Rows are points. Each copy is the shape, with its points in the same order, turned, moved and blurred by noise. Say if it was mirrored as well.

Shape (6 x 3)
[[ 3.99 -4.23 -0.70]
 [-2.44  0.33 -2.00]
 [ 1.58  0.08  0.18]
 [-1.30  3.17 -1.89]
 [ 0.79 -0.80  1.03]
 [-1.93  0.80 -1.70]]
Copy 1 (6 x 3)
[[-2.42 -3.71 -3.47]
 [-1.21  2.09  1.58]
 [ 0.05  0.47 -2.70]
 [-0.25  4.23 -0.27]
 [ 0.60 -0.38 -1.81]
 [-0.83  2.31  0.99]]
Copy 1 is: only turned
Copy 2 (6 x 3)
[[ 3.13  5.27  0.76]
 [ 1.06 -2.98 -0.16]
 [-0.44  1.48  1.46]
 [-0.62 -3.33  2.08]
 [-0.97  1.56  0.31]
 [ 1.03 -2.37 -0.07]]
Copy 2 is: mirrored
Copy 3 (6 x 3)
[[ 4.33 -4.06 -0.28]
 [-2.07  0.32 -3.12]
 [ 0.35 -1.11  0.96]
 [-4.19 -0.18 -1.04]
 [ 1.24 -0.23  0.38]
 [-2.14 -0.16 -2.26]]
Copy 3 is: mirrored
Copy 4 (6 x 3)
[[-0.31  2.11  5.59]
 [-2.64  1.81 -2.28]
 [ 1.10  1.62  0.57]
 [ 0.48  2.96 -3.61]
 [ 0.29  0.21  0.82]
 [-1.47  1.99 -2.49]]
Copy 4 is: mirrored

Shape (11 x 6)
[[-0.18 -2.27 -0.24 -1.02  1.28  0.77]
 [-2.39 -2.18  0.22 -0.21  1.21 -1.84]
 [ 0.68 -2.75  0.54  0.24  4.17  0.61]
 [ 0.88  2.10 -0.66  2.76  1.62  0.61]
 [ 1.67 -0.09 -2.90  3.08 -1.44  3.14]
 [-1.99 -2.60  1.33  1.13  1.76 -1.70]
 [-1.57 -0.09 -0.56 -1.03  0.92 -0.08]
 [-0.51  0.00 -0.31 -1.45  1.24 -0.39]
 [ 3.30  2.42 -5.33  3.87 -1.96  2.05]
 [ 1.22 -2.77  1.75 -1.23  1.38 -2.69]
 [ 2.29  2.83 -1.29  3.15 -3.47  3.97]]
Copy 1 (11 x 6)
[[ 1.49  0.55  0.82 -0.90  0.71 -2.91]
 [ 1.30  0.47 -0.18 -1.09  4.12 -2.03]
 [ 3.77  0.31  1.16 -3.05  0.23 -2.67]
 [ 1.57 -2.08 -0.32 -0.53 -0.88  2.20]
 [ 1.24 -2.12 -0.79  2.48 -2.96 -0.62]
 [ 3.38  0.70  0.34 -0.85  3.61 -0.27]
 [-0.16 -0.67  0.85 -1.92  1.88 -0.66]
 [-0.24  0.03  0.50 -2.40  1.21 -1.20]
 [-0.91 -4.29 -3.64  2.12 -4.85  0.90]
 [ 2.03  3.76 -1.18 -2.90  2.00 -1.54]
 [-1.21 -1.09 -0.35  3.55 -4.23  2.44]]
Copy 1 is: only turned
Copy 2 (11 x 6)
[[-1.39 -0.32 -1.93 -1.66 -1.76 -0.66]
 [-0.26 -0.79 -0.45 -0.05 -4.53 -1.47]
 [-2.15 -2.66  0.28 -2.12 -0.83 -0.70]
 [-0.91  0.04  1.08  1.31  0.69  2.82]
 [-4.01  1.54 -2.65  1.40  0.23  4.36]
 [-1.49 -0.79  1.05 -0.22 -4.16 -1.33]
 [ 0.89 -0.03 -1.41 -0.54 -2.58  0.17]
 [ 0.79 -0.18 -1.46 -0.14 -1.67 -0.60]
 [-2.99  1.60 -3.26  4.37  2.17  5.33]
 [-1.13 -0.13 -0.38 -0.32 -1.87 -4.25]
 [-2.57  4.97 -2.22  1.33  2.01  5.17]]
Copy 2 is: mirrored
Copy 3 (11 x 6)
[[-1.18 -0.56  2.47 -1.68 -0.07 -0.53]
 [-1.28  0.62  1.67 -1.82  2.33 -2.27]
 [ 0.45 -2.67  2.75 -2.29 -0.31 -2.41]
 [ 1.10 -3.21 -2.19  0.09  1.17  0.09]
 [-2.44 -4.27 -1.05 -0.32  0.39  3.32]
 [-0.60 -0.66  2.37 -1.50  3.51 -2.36]
 [-0.73  1.05  0.63 -1.51  0.76 -0.64]
 [-0.43  0.80  0.56 -0.71  0.13 -1.12]
 [-3.31 -4.94 -4.46  1.40 -0.73  3.20]
 [-0.81 -0.42  3.56  1.13  0.90 -3.49]
 [-0.72 -3.79 -1.81  2.45  0.65  5.86]]
Copy 3 is: only turned

Shape (11 x 8)
[[-1.47  2.78 -1.54  0.85 -4.00  2.27 -2.69 -0.61]
 [ 1.98 -1.22  0.69 -1.38 -0.67 -0.47  0.02  1.87]
 [ 1.85 -3.18 -5.36 -1.60  1.86 -2.92  2.95  1.31]
 [-2.22 -2.21 -1.82  0.82  1.44 -4.71  1.18  0.01]
 [-0.56  1.20 -0.77 -0.26  0.33  1.95 -1.42  1.53]
 [-1.67  0.56  0.92  3.83 -1.56 -2.59  2.24 -5.05]
 [-1.27  1.14 -0.84 -1.64 -1.47  1.53  1.12  4.21]
 [-0.44 -2.42  0.57 -1.04 -1.55  0.87  1.77  2.41]
 [ 0.89 -3.60 -2.37 -3.09  1.48  1.41  0.48  1.21]
 [ 0.36 -0.94 -1.54 -4.10  0.97 -0.51  1.99  1.80]
 [-0.15 -0.33 -1.08  1.03  1.71  0.91  0.31  2.29]]
Copy 1 (11 x 8)
[[ 3.46 -2.11 -0.78 -0.15 -3.34  2.64 -0.30  0.82]
 [-1.46 -1.21  0.40 -1.42  0.69 -1.70  2.09 -0.35]
 [-8.20 -2.70  0.19 -1.98  0.05  1.33  0.64 -1.66]
 [-4.98 -1.75  1.65  0.75 -0.05 -0.79 -3.66 -2.07]
 [ 0.16  0.24 -2.40 -0.47 -0.64  0.60  0.47  0.12]
 [ 0.87 -0.53  4.65 -1.18 -2.01  1.26 -4.41 -4.84]
 [-0.69 -2.13 -3.60 -3.11 -1.15 -1.56 -0.13  0.87]
 [-0.93 -3.20 -1.40 -2.47  1.29 -1.95  0.50 -1.65]
 [-3.80 -2.12 -1.97 -1.55  3.25  1.41  1.76 -0.81]
 [-3.98 -1.42 -1.06 -3.61  1.89 -0.32  0.29  0.95]
 [-2.06  0.19 -2.56 -0.46 -0.50 -0.41  0.07 -2.03]]
Copy 1 is: mirrored
Copy 2 (11 x 8)
[[ 4.07 -0.13 -1.83 -1.90  0.76  2.38 -1.22  2.10]
 [-2.08  1.89  0.25 -1.14 -0.23 -1.57 -0.51 -0.47]
 [-5.68  0.64 -0.88  4.07 -0.74 -0.08 -4.15 -1.03]
 [-2.35 -0.17 -2.71  4.44  2.03 -0.50  0.04 -2.88]
 [ 1.19 -0.21  0.98  0.07 -0.32  0.03  0.41  1.99]
 [ 3.18 -1.73 -6.16  1.89 -0.23 -1.42 -0.30 -3.85]
 [-1.96  1.38 -1.28 -0.52 -0.62  0.13  0.98  4.12]
 [-1.60  4.01 -1.66  0.46 -0.93 -1.35  0.37  1.30]
 [-2.60  2.62  1.77  2.41 -2.37  0.48 -2.26  0.29]
 [-4.55  1.28  0.37  0.92 -1.85  1.32  0.29 -0.44]
 [-0.41 -0.39  0.23  1.94 -0.57 -1.73  0.12  1.37]]
Copy 2 is: only turned
Copy 3 (11 x 8)
[[-3.31  0.77  0.28  1.56 -2.41 -1.06 -0.29  4.61]
 [ 2.54 -1.93 -0.62  0.57  0.11 -2.03  1.05  0.70]
 [ 3.33  0.50 -3.01  1.37  6.57 -1.20  3.35  0.85]
 [ 0.09  0.88 -5.35  0.88  2.49  0.16  1.98 -1.97]
 [-0.28  0.08  0.83 -1.19 -0.95 -0.43  1.89  2.48]
 [-5.05 -1.04 -1.89  4.76  0.72 -0.07  0.11 -3.11]
 [ 1.86  1.67  0.11  0.51 -2.00 -2.50  3.78  2.54]
 [ 2.71 -1.51 -1.19  2.27 -1.32 -0.63  3.48  1.15]
 [ 4.03 -1.07 -0.22  0.18  2.50  1.55  2.93  2.42]
 [ 4.40  1.41 -0.05  0.99  1.89 -0.64  2.46  0.62]
 [-0.09 -0.95 -0.44 -1.13  0.54 -0.82  4.00  1.00]]
Copy 3 is: only turned
Copy 4 (11 x 8)
[[-4.98  0.88  0.64  3.39 -3.58  2.04 -3.14  0.29]
 [-0.09 -1.69  0.39  0.09 -2.07 -1.18  0.79 -0.43]
 [ 5.45 -1.98 -0.95  1.20  0.18 -2.90 -3.59 -1.47]
 [ 1.41 -0.74  0.00  2.50  3.93 -1.98 -2.06  1.24]
 [-1.45  0.00  2.88  0.75 -2.07  1.44 -1.72 -0.88]
 [-4.48  2.30 -3.41  2.55  4.15 -1.19 -1.57 -1.21]
 [-2.03 -3.77  2.94 -0.23 -2.46 -0.15 -2.87 -0.44]
 [-1.17 -4.25  0.88  1.14 -0.84 -0.77 -0.11 -1.72]
 [ 3.47 -2.87  0.67  1.20 -1.66  1.27 -0.73 -2.39]
 [ 2.20 -3.32  0.11 -1.39 -1.00  0.41 -2.09 -0.37]
 [-0.10 -0.37  3.28  0.88 -0.37 -0.74 -1.58 -1.96]]
Copy 4 is: mirrored

Shape (15 x 9)
[[ 1.36  3.33  2.75  0.44  1.38 -2.62 -1.16  4.03  1.01]
 [ 0.77 -1.56  0.28 -1.84 -4.75  9.49 -0.03  0.08 -2.00]
 [ 0.69 -1.47  1.40  0.99 -4.61  0.32 -0.06  1.24 -5.39]
 [-5.35 -0.96  3.17 -0.80  1.13  0.21  1.06  1.20  0.64]
 [-2.47 -0.86  0.39 -0.33  0.37 -0.92 -0.37  1.02  0.74]
 [-2.63 -1.67  1.60 -1.42 -0.52 -1.46 -0.74  0.75  0.22]
 [ 0.27 -0.77  0.73  1.04  0.91 -1.44 -0.16  2.81  0.19]
 [-0.19 -0.02 -0.11  0.87 -0.26 -2.93  2.69  0.23 -0.60]
 [ 0.81 -1.06 -1.08  0.81  1.25  3.74 -0.82  4.26 -0.26]
 [ 0.23  4.08  1.05 -0.79  0.42 -2.25  1.02  3.93  0.38]
 [-5.32  1.74  0.95 -1.60  0.74 -0.51 -0.37 -0.45 -2.04]
 [-0.13 -1.63 -0.51 -0.61  1.29 -1.05 -1.04  0.19  0.61]
 [-0.58 -1.53 -0.59 -0.46 -5.34 -1.22 -0.74  0.10 -0.43]
 [ 1.35 -1.39  0.51  0.91  1.35  1.21 -0.47 -0.96  0.82]
 [ 0.55 -1.78  0.10 -4.50  0.30 -2.78  0.97 -0.54  0.45]]
Copy 1 (15 x 9)
[[-0.38 -1.73 -1.06  2.83  2.28 -0.79  1.01  0.23 -5.43]
 [-2.78  5.00  4.03  1.32 -3.91 -1.08 -3.47  6.32  3.46]
 [-5.33  2.42  1.38  0.68  1.13 -0.75 -5.03 -0.69 -0.02]
 [-2.04 -0.25  1.96  1.46 -3.65 -1.70  3.50 -2.67 -1.25]
 [-0.55 -0.89  1.26  0.89 -0.94  0.38  1.12 -1.82 -0.64]
 [-1.39  0.08  0.72  0.98 -2.05  0.94  0.49 -2.38 -1.00]
 [-0.01 -2.22  1.57  1.84  0.82 -0.18 -0.96 -1.00 -2.14]
 [-1.77 -2.71 -0.86  0.35  0.73 -2.08 -1.42 -1.92  0.03]
 [ 0.02 -1.01  5.60  2.76 -0.01 -0.11 -1.31  3.09 -0.95]
 [-2.17 -2.70 -1.80  3.22  1.54 -1.12  1.16  1.56 -3.01]
 [-3.96  0.21  0.82 -0.51 -0.67 -0.16  4.36 -1.16  0.10]
 [ 0.58 -1.36  1.49 -0.34 -0.85  1.00 -0.13 -0.71 -0.53]
 [-1.76  1.77 -0.94  2.70 -0.28  1.39 -2.42 -1.61  2.11]
 [ 1.95 -0.21  1.79 -1.22 -0.73 -1.23 -1.60  0.76 -0.60]
 [-1.21 -2.98 -1.72 -0.63 -3.42  2.45 -1.06 -0.31 -0.52]]
Copy 1 is: mirrored
Copy 2 (15 x 9)
[[-2.99 -3.85  0.52  1.68 -2.59 -1.13 -0.35 -3.12 -2.76]
 [ 0.52  5.42 -1.06 -5.25  1.41  4.80 -4.54  0.29  0.57]
 [ 2.89  2.88 -0.18  1.13  2.46  1.27 -1.77 -0.68 -4.13]
 [-1.52  2.14 -3.84 -0.33 -1.11 -3.25  2.55 -3.41  1.11]
 [-1.10  0.40 -1.11  0.63 -0.85 -1.63  1.57 -0.85  1.15]
 [-0.62  1.84 -1.26  1.87 -0.71 -2.92  0.93 -0.82  0.14]
 [-1.83 -1.89 -1.33  0.77  0.50 -0.98  0.52 -0.84 -1.29]
 [ 0.53 -0.40 -1.64  3.95 -1.22  0.55  2.24  0.26 -1.10]
 [-0.98 -1.86 -2.01 -4.06  1.75  1.17 -0.64  1.19 -0.38]
 [-1.23 -2.86 -1.22  1.53 -4.54 -0.07  0.28 -1.77 -2.73]
 [ 2.97  1.49 -1.64 -0.50 -2.17 -2.71  1.34 -3.50  1.18]
 [-0.76 -0.87 -0.63  1.51 -0.12 -1.70 -0.17  0.43  1.73]
 [ 0.40  3.48  2.13  1.43 -0.37 -0.84  0.26  1.88 -2.38]
 [-1.39 -1.04 -0.59  1.19  1.46  0.91 -0.01  0.12  2.27]
 [-0.64  0.49 -2.83  3.73 -2.40 -2.14 -1.23  2.08  1.34]]
Copy 2 is: only turned
